Rows are points. To make a cloud, some directions were put in groups of two or more. Within a group, all points are equally far from the middle, so they leave a hole (a ring in 2 directions, a hollow ball in 3). The other directions are filled evenly. Then the cloud was stretched, turned, moved and blurred a little. How many holes are there, and how many directions does each take, smallest first?

Cloud:
[[0.13,-0.07,-0.72],
[0.65,0.12,-0.24],
[-0.37,0.21,0.14],
[0.39,-0.02,0.52],
[0.01,-0.35,-0.33],
[0.29,0.16,-0.36],
[0.26,0.08,0.20],
[-0.40,0.06,-0.45],
[-0.45,0.06,0.15],
[-0.01,0.36,-0.04],
[-0.53,0.17,-0.05],
[0.16,0.05,-0.04],
[-0.28,0.31,-0.05],
[0.53,0.01,0.34],
[0.07,0.33,0.61],
[0.06,-0.10,0.76],
[-0.28,-0.10,0.41],
[-0.09,-0.44,0.31],
[-0.57,-0.03,-0.22],
[0.63,0.36,-0.09]]
Holes: 0

Cloud:
[[-0.20,0.00,-0.25,-0.02],
[-0.51,0.51,-0.19,-0.34],
[-0.34,-0.01,0.16,-0.31],
[0.00,0.21,-0.05,0.24],
[-0.27,-0.17,-0.27,0.04],
[0.50,-0.38,-0.18,-0.41],
[0.51,0.24,0.10,-0.02],
[0.05,0.12,0.43,0.28],
[0.43,-0.58,0.00,0.26],
[0.23,0.05,-0.45,-0.54],
[0.14,-0.37,-0.44,-0.41],
[-0.22,-0.21,-0.19,0.07],
[0.09,-0.02,0.47,-0.11],
[-0.08,-0.29,0.03,0.07],
[-0.35,-0.33,0.16,0.07],
[0.42,0.54,0.10,0.20],
[-0.22,-0.39,-0.20,-0.30],
[0.17,-0.60,-0.47,-0.10],
[-0.46,-0.52,-0.02,-0.12],
[0.08,0.10,0.10,0.24],
[-0.20,-0.01,-0.40,-0.41],
[1.04,-0.12,-0.22,0.33],
[0.95,0.31,-0.11,0.22],
[0.69,0.03,-0.09,-0.58],
[0.31,0.23,0.25,0.21],
[0.32,0.17,-0.46,-0.02],
[0.61,0.28,0.09,0.02],
[-0.29,-0.35,0.44,0.31]]
Holes: 0

Cloud:
[[0.42,0.38,-0.18,0.01,0.36,-0.32],
[0.40,0.44,0.11,-0.14,-0.37,0.14],
[-0.45,-0.03,0.10,-0.58,-0.04,0.28],
[0.07,-0.56,0.50,-0.34,-0.45,0.05],
[-0.17,-0.36,0.00,-0.39,-0.44,0.65],
[0.06,0.14,-0.39,-0.18,-0.55,0.08],
[0.54,0.11,-0.27,-0.18,-0.24,-0.40],
[-0.12,0.15,0.15,0.50,-0.44,0.26],
[-0.09,0.23,0.01,0.10,0.25,-0.49],
[-0.24,-0.53,0.24,-0.42,-0.52,0.13],
[0.60,-0.08,-0.18,0.47,-0.01,-0.17],
[0.55,-0.36,0.19,0.14,-0.26,0.51],
[0.29,-0.26,0.59,-0.01,0.29,0.29],
[0.04,-0.04,0.04,0.53,-0.45,0.35],
[0.24,-0.29,0.60,-0.45,-0.01,0.24],
[0.42,-0.10,-0.62,0.21,-0.14,0.06],
[-0.28,-0.05,0.04,0.63,-0.25,-0.14],
[0.42,0.44,0.07,-0.49,0.04,-0.06],
[-0.06,-0.23,0.14,0.27,-0.64,0.45],
[-0.27,0.02,-0.18,-0.17,-0.67,-0.05],
[-0.17,0.22,0.01,0.18,0.19,-0.48],
[-0.01,0.43,-0.35,0.28,0.35,0.27],
[-0.36,-0.43,-0.02,0.15,0.26,0.33],
[0.41,-0.36,0.13,0.09,-0.22,0.69],
[-0.13,-0.54,0.31,-0.43,-0.50,0.02],
[0.44,-0.44,0.32,0.15,0.26,0.31],
[-0.02,0.05,0.14,0.04,0.54,-0.17],
[0.53,-0.40,-0.29,-0.36,-0.05,0.00],
[-0.20,-0.40,-0.21,0.27,0.16,0.64],
[0.32,0.04,-0.36,-0.53,0.32,0.40],
[-0.28,-0.53,0.33,-0.32,-0.55,0.26],
[-0.33,-0.48,0.19,-0.39,-0.50,0.36],
[-0.41,0.30,0.09,-0.40,-0.10,-0.17],
[-0.22,-0.13,0.09,0.62,-0.42,0.15],
[0.52,-0.37,-0.44,0.14,0.13,0.26],
[-0.10,-0.51,0.13,0.47,-0.19,-0.13],
[0.44,-0.37,-0.16,-0.07,0.44,0.16],
[0.44,-0.02,-0.21,-0.07,-0.17,-0.53],
[0.24,0.35,0.29,-0.13,0.08,0.61],
[-0.33,-0.51,-0.24,-0.29,-0.12,0.11],
[-0.26,-0.46,-0.30,0.37,-0.17,0.15],
[-0.18,0.16,0.09,0.41,0.08,-0.45],
[-0.23,-0.32,0.30,0.37,-0.62,0.21],
[-0.44,0.24,-0.14,-0.18,0.19,-0.11],
[0.45,-0.10,0.08,0.00,-0.58,0.34],
[0.26,-0.22,0.62,-0.01,0.28,0.29],
[0.11,-0.36,-0.63,-0.02,-0.06,0.42],
[-0.44,0.35,-0.19,-0.29,0.03,0.00],
[-0.01,0.35,0.08,0.32,0.25,0.56]]
Holes: 3 (2, 2, 2)

Cloud:
[[-0.09,-0.76,0.10,0.08,-0.35,-0.02,-0.56,-0.09,-0.03],
[-0.13,0.04,-0.39,-0.11,-0.49,-0.22,0.21,0.02,0.29],
[0.61,-0.19,-0.29,0.37,-0.56,-0.28,-0.55,-0.30,-0.33],
[-0.19,-0.02,-0.14,0.24,0.33,-0.48,-0.65,0.11,0.06],
[0.48,-0.04,-0.03,-0.35,0.29,-0.52,-0.13,0.26,-0.09],
[0.19,-0.04,0.30,-0.04,-0.78,0.01,-0.54,0.04,0.12],
[-0.01,0.29,0.36,-0.35,-0.21,0.45,-0.52,-0.37,0.58],
[0.31,0.24,0.19,0.16,-0.06,-0.30,-0.51,0.07,-0.74],
[0.51,-0.47,0.32,0.29,0.13,-0.55,-0.86,-0.48,0.00],
[0.42,0.42,0.42,0.17,0.32,0.05,-0.34,-0.15,0.26],
[-0.11,0.08,-0.02,-0.09,0.41,-0.13,-0.19,0.30,-0.70],
[-0.05,-0.15,-0.15,0.14,0.21,-0.21,0.39,-0.29,-0.33],
[-0.41,0.20,0.25,0.19,-0.12,-0.27,-0.77,-0.02,0.14],
[-0.14,0.42,0.19,-0.17,-0.02,0.28,-1.07,-0.03,0.21],
[-0.44,-0.10,-0.22,0.09,-0.27,0.21,-0.44,0.19,0.19],
[0.31,0.08,0.19,0.07,-0.41,-0.43,-0.34,-0.10,0.56],
[0.33,-0.16,0.26,-0.38,-0.18,-0.66,-0.08,-0.39,-0.01],
[0.16,0.10,-0.41,0.40,-0.73,0.04,0.34,-0.36,-0.11],
[-0.24,-0.30,0.15,0.11,0.07,-0.26,0.34,-0.22,-0.31],
[0.30,0.61,-0.22,-0.03,-0.25,0.41,-0.26,-0.06,-0.30],
[0.23,-0.27,0.23,0.41,-0.29,0.22,-0.17,-0.79,0.35],
[0.07,0.12,-0.48,-0.22,0.04,0.35,-0.13,0.02,-0.20],
[-0.16,0.60,0.00,0.41,0.04,-0.09,0.11,0.09,-0.03],
[-0.23,0.19,0.37,-0.62,0.05,0.19,0.12,-0.08,0.31],
[-0.29,0.32,0.07,0.02,-0.06,-0.08,-0.48,0.55,0.10],
[-0.26,0.30,-0.35,0.26,-0.26,0.03,-0.66,-0.08,0.22],
[-0.08,-0.40,0.15,0.04,-0.18,-0.47,-0.15,-0.07,0.55],
[0.42,-0.35,-0.36,0.40,-0.08,-0.72,-0.37,-0.05,-0.31],
[-0.11,-0.41,0.47,0.48,-0.35,-0.21,-0.57,-0.38,-0.36],
[-0.10,0.57,0.51,0.10,0.00,0.34,-0.81,-0.07,0.00],
[0.01,-0.56,0.04,-0.21,-0.09,-0.91,-0.13,0.05,-0.30],
[0.45,0.15,-0.20,0.15,-0.27,-0.29,-0.50,-0.15,0.44],
[0.17,-0.57,0.31,0.67,0.20,0.04,-0.54,-0.27,-0.07],
[-0.49,0.36,-0.35,-0.35,0.13,-0.09,0.12,-0.19,0.07],
[0.46,-0.53,0.03,0.47,-0.47,-0.11,0.00,-0.33,0.22],
[0.13,-0.14,-0.39,-0.04,0.24,0.26,-0.78,0.00,0.09],
[-0.54,-0.48,0.05,0.32,0.07,0.21,-0.53,-0.05,-0.10],
[0.55,-0.49,0.02,-0.05,-0.10,0.11,-0.52,-0.51,0.09],
[-0.53,-0.03,0.28,-0.32,0.47,-0.09,-0.22,0.29,-0.26],
[0.37,-0.02,-0.37,-0.17,-0.20,-0.36,-0.03,-0.55,-0.33],
[0.20,0.43,0.06,0.45,-0.10,-0.74,-0.10,0.00,-0.19],
[-0.13,0.38,-0.62,0.09,-0.07,-0.08,-0.01,-0.36,0.02],
[0.44,-0.20,-0.04,0.26,-0.55,0.28,-0.41,-0.66,0.03],
[-0.12,-0.54,-0.06,0.04,0.40,-0.80,-0.29,-0.10,-0.04],
[0.46,-0.07,0.21,0.50,-0.05,-0.26,0.06,-0.10,-0.37],
[-0.02,0.16,0.06,0.70,-0.48,-0.09,0.01,-0.50,-0.47],
[0.00,-0.18,-0.48,0.10,-0.21,-0.82,-0.31,0.10,-0.13],
[0.21,-0.09,0.46,0.43,-0.46,0.14,-0.73,0.11,-0.02],
[0.42,0.33,-0.19,0.37,-0.11,-0.66,0.23,-0.21,0.00],
[0.19,0.08,0.09,-0.66,-0.15,-0.11,-0.03,-0.27,-0.17],
[0.16,0.16,0.03,-0.20,-0.36,-0.60,-0.43,0.22,0.17],
[0.49,-0.10,-0.54,0.34,-0.36,-0.75,0.33,-0.14,-0.11],
[-0.06,0.08,0.18,0.07,0.38,0.05,-0.68,-0.39,-0.44],
[-0.07,0.34,0.05,-0.16,0.66,-0.22,-0.07,0.29,-0.31],
[-0.01,-0.15,0.14,-0.06,0.82,-0.22,-0.41,0.07,-0.08],
[0.14,0.14,0.19,-0.21,-0.71,0.11,-0.46,-0.37,-0.23],
[0.07,0.18,0.32,-0.40,-0.03,0.42,-0.09,-0.31,-0.30],
[0.18,0.47,0.23,0.16,0.17,-0.28,-0.56,0.15,-0.31],
[-0.30,0.70,0.12,-0.33,-0.01,-0.03,-0.09,-0.24,0.28],
[0.42,0.07,0.28,-0.27,-0.72,-0.41,-0.21,-0.12,0.10],
[-0.19,-0.04,-0.37,-0.32,0.27,0.40,-0.03,-0.01,0.39],
[0.00,0.18,0.00,0.09,-0.57,0.05,-0.55,-0.53,0.58],
[-0.16,0.33,-0.02,-0.21,0.27,0.21,-0.85,-0.32,-0.15],
[0.26,-0.52,0.22,0.28,-0.33,-0.01,-0.32,0.23,-0.42],
[0.03,0.29,-0.15,-0.03,0.15,0.46,-0.28,-0.16,-0.47],
[0.17,0.03,0.33,-0.24,-0.60,-0.29,-0.15,0.40,0.19],
[-0.03,0.19,0.07,-0.21,-0.17,-0.28,-0.38,-0.71,0.47],
[0.04,0.56,-0.03,-0.31,-0.01,0.13,-0.26,-0.15,0.64],
[0.19,0.24,-0.02,-0.37,-0.29,0.01,-0.47,-0.45,-0.26],
[0.02,-0.27,-0.18,-0.31,0.52,-0.06,-0.04,-0.26,0.33],
[0.14,-0.34,-0.03,0.07,-0.43,0.49,-0.40,0.01,-0.32],
[-0.17,0.13,-0.12,0.43,0.48,-0.18,-0.56,0.00,-0.03],
[-0.45,-0.13,0.19,0.41,-0.24,0.54,-0.51,-0.16,0.00],
[-0.02,0.49,-0.11,-0.02,0.05,-0.14,-0.34,-0.25,-0.65],
[0.25,0.39,-0.08,0.06,-0.56,-0.08,-0.34,-0.40,0.43],
[0.32,0.09,-0.21,-0.28,-0.08,-0.71,-0.06,-0.48,0.00],
[0.51,0.13,-0.31,0.27,-0.48,0.02,-0.52,-0.33,0.05],
[0.29,-0.23,-0.28,0.03,-0.01,0.57,-0.51,0.06,-0.04],
[0.07,0.25,0.35,-0.29,-0.64,-0.07,-0.62,0.16,-0.28],
[-0.32,0.11,-0.06,-0.07,0.68,0.14,0.14,0.07,0.00],
[-0.20,0.02,0.08,-0.46,-0.16,0.03,-0.52,-0.49,0.40],
[-0.55,0.00,0.09,0.53,-0.14,-0.06,-0.02,-0.22,0.00],
[0.31,-0.20,0.17,0.44,0.33,-0.49,-0.63,-0.40,-0.26],
[-0.12,0.52,-0.05,0.51,-0.01,-0.09,-0.33,0.06,-0.18],
[0.29,-0.39,-0.12,0.30,-0.07,0.14,-0.04,0.05,0.50],
[0.16,0.27,-0.41,0.35,-0.36,0.07,-0.42,-0.27,-0.46],
[-0.39,0.14,-0.23,0.08,-0.42,-0.15,-0.46,0.15,0.11],
[0.23,-0.28,0.26,0.39,0.44,0.29,-0.12,-0.10,0.14],
[0.30,0.58,0.08,0.19,-0.68,-0.27,0.18,-0.51,-0.09],
[-0.45,0.48,0.48,-0.13,0.21,0.03,-0.66,-0.02,0.13],
[0.46,0.17,-0.22,0.39,-0.75,-0.37,-0.31,0.07,0.01],
[0.22,0.02,-0.02,0.20,-0.19,-0.15,-0.44,0.15,0.68],
[0.01,-0.03,0.45,-0.14,0.30,-0.65,-0.40,-0.41,0.17],
[0.08,-0.52,-0.11,-0.27,0.15,0.06,-0.78,-0.08,-0.14],
[0.31,-0.12,-0.17,0.40,-0.22,0.08,-0.40,0.34,0.22],
[-0.21,0.43,0.11,0.08,0.00,-0.54,0.34,0.30,0.07],
[0.29,0.15,0.42,0.48,-0.19,-0.01,-0.30,0.00,-0.46],
[0.39,-0.17,0.14,-0.08,0.36,-0.31,-0.55,0.25,-0.37]]
Holes: 2 (3, 4)
